Rows are points. The window is the flat piece filled in between its corners: a triangle in 3 columns, a solid with four corners in 4, and so on. A path goes straight from each point to the next, and from the last back to the first. After which points does the path pass through the window?

Window, 3 rows:
[[-30 -63   6]
 [-18  57 -30]
 [ 48  56   9]]
Path:
(1): [ 38  63 -36]
(2): [ 23 -50 -31]
(3): [-44  17  45]
(4): [-4 16 29]
(5): [ 22   8 -21]
(6): [-10 -86 -50]
(7): [-36 -30  42]
(8): [11 42 14]
(9): [ 62  12 -31]
(10): [ 40  29 -29]
(11): [-5 62 19]
(12): [-32  94  -9]
Through the window after points: 2, 4, 6, 8, 10

Window:
[[ -8  48  51 -19  -6   8]
 [-39 -74  24 -41 -77 -28]
 [ 48  43  39 -23  44  25]
 [-34  48 -11 -69   2  34]
 [ -3 -38  93  10  60 -77]
 [ -7  33  25 -17  12  83]]
Path:
(1): [  7   6  10 -19  -4  18]
(2): [-47  31  71 -67   8  64]
(3): [  15   36   59 -104   29   65]
(4): [-21  89 -33  19  36  19]
(5): [-3 -1  6  0 23 10]
(6): [ -4  17  53 -82   6  25]
(7): [-41  -4  49 -56   0  -7]
(8): [-21   5  15 -16  -6  -3]
(9): [  8  22   3 -19  22  16]
(10): [-28 -49  81 -78 -20  34]
(11): [ 10  28  63 -49  23  31]
(12): [ 6 40 12  0 11 30]
Through the window after points: 1, 11

Window:
[[  -6  -49   54  -17 -121   16  -28    6   49]
 [ -22  -24    8   53   27  -62   -3  -10   19]
 [ -25    2   31  -61  -70  -71   63  -34  -54]
 [  51   78  -19  -13  -15    9    7   29    4]
 [ -35    0    0   48  -32   29   65  -22  -68]
 [  27  -50    3   22   46    1   33   60   59]
 [ -44   -1   97  -11   12  -20  -17  -69  -62]
 [ 118  -26  -95   44   39   50  -19  -31   31]
 [ -48  -36  -37   -7  -10   31   25   35   72]]
Path:
(1): [-13  28   7   9  14 -10  65 -65  40]
(2): [ -5 -18 -13   2   1 -14  19   4 -46]
(3): [ 54 -59 -58  -5 -17  12 -30  -3 -14]
(4): [ 53  30  -2  52  47  30  26 -51  35]
(5): [ 23  17  41 -23 -33 -46  62 -41 -11]
(6): [-44 -25  -7 -27 -46 -45  18  -5 -41]
(7): [-38  23 -56   4  42 -27 -34  29 -77]
(8): [ 20 -11  45 -14 -64 -34  55 -32  32]
(9): [-12   7   3 -23 -43 -36  51 -42  41]
(10): [ -4 -42  -2  -1 -38  27 -24  27 -62]
(11): [ -41  -46    1  -45    0   -1   42   27 -110]
(12): [-41  32  36  45 -73 -18  47 -38  73]
(13): [-12  -5   9  -7 -46 -17  37 -23  27]
(14): [-13 -47 -23  -5 -41 -16  21  61 -75]
(15): [ 19 -19 -14   5   6   9 -14  35 -12]
(16): [  4 -21  12  37   5  37  15 -18  65]
Through the window after points: 3, 5, 7

Window (12 x 12):
[[-30  31  27  11 -31  49   6  -5 -64  53  10 -15]
 [ 17  58  17 -43  46   1  39 -11 -16  31 -18 -22]
 [-58 -20   7 -16  15  50  33 -16   1 -80   1  -5]
 [ 57   6 -51  30  29 -35  23  -1  18   6  31  26]
 [ 50 -54  54  57 -52 -14 -22 -55 -92  11 -48 -34]
 [  0  21 -19 -71 -21 -30  -5  30  54 -34  62  54]
 [-77  16  65  80 -55  16 120  14   8  35 -84 -42]
 [-25  91  29  -7 -68  25  19  32 -42 -14  37 -62]
 [-31  -2 -30 -31  -7  83  19  22  -6 -18 -47 -56]
 [  9 -44  41  63  23 -46   3   2  73   1  10   1]
 [  8   4  64  56 -14  30 114  50  96  -1 -14  22]
 [ 12  70 -19   9   4  -7 -77 -14 -23 -17  -1  38]]
Path:
(1): [ 16  23  66 -38 -44  43  27 -63  56  12  -5 -86]
(2): [  6   8 -20  31  28 -10  11  45 -31  -9   3  52]
(3): [ 11   4  20  10  -2 -11  35  46   0  27  10  -8]
(4): [-18  34 -20  15 -36  36  25 -67  40 -73  21 -24]
(5): [ -4  13  28  34 -57  29  23 -68   1 -24  26 -46]
(6): [-15  25 -29 -33  61 -28 -41  92 -41  35 -41  43]
(7): [-52  43  23  34   9  -9  12  75 -23  -7 -26  12]
(8): [ 76  19  -6 -38 -34  18  19 -71  42  17  36 -25]
Through the window after points: none
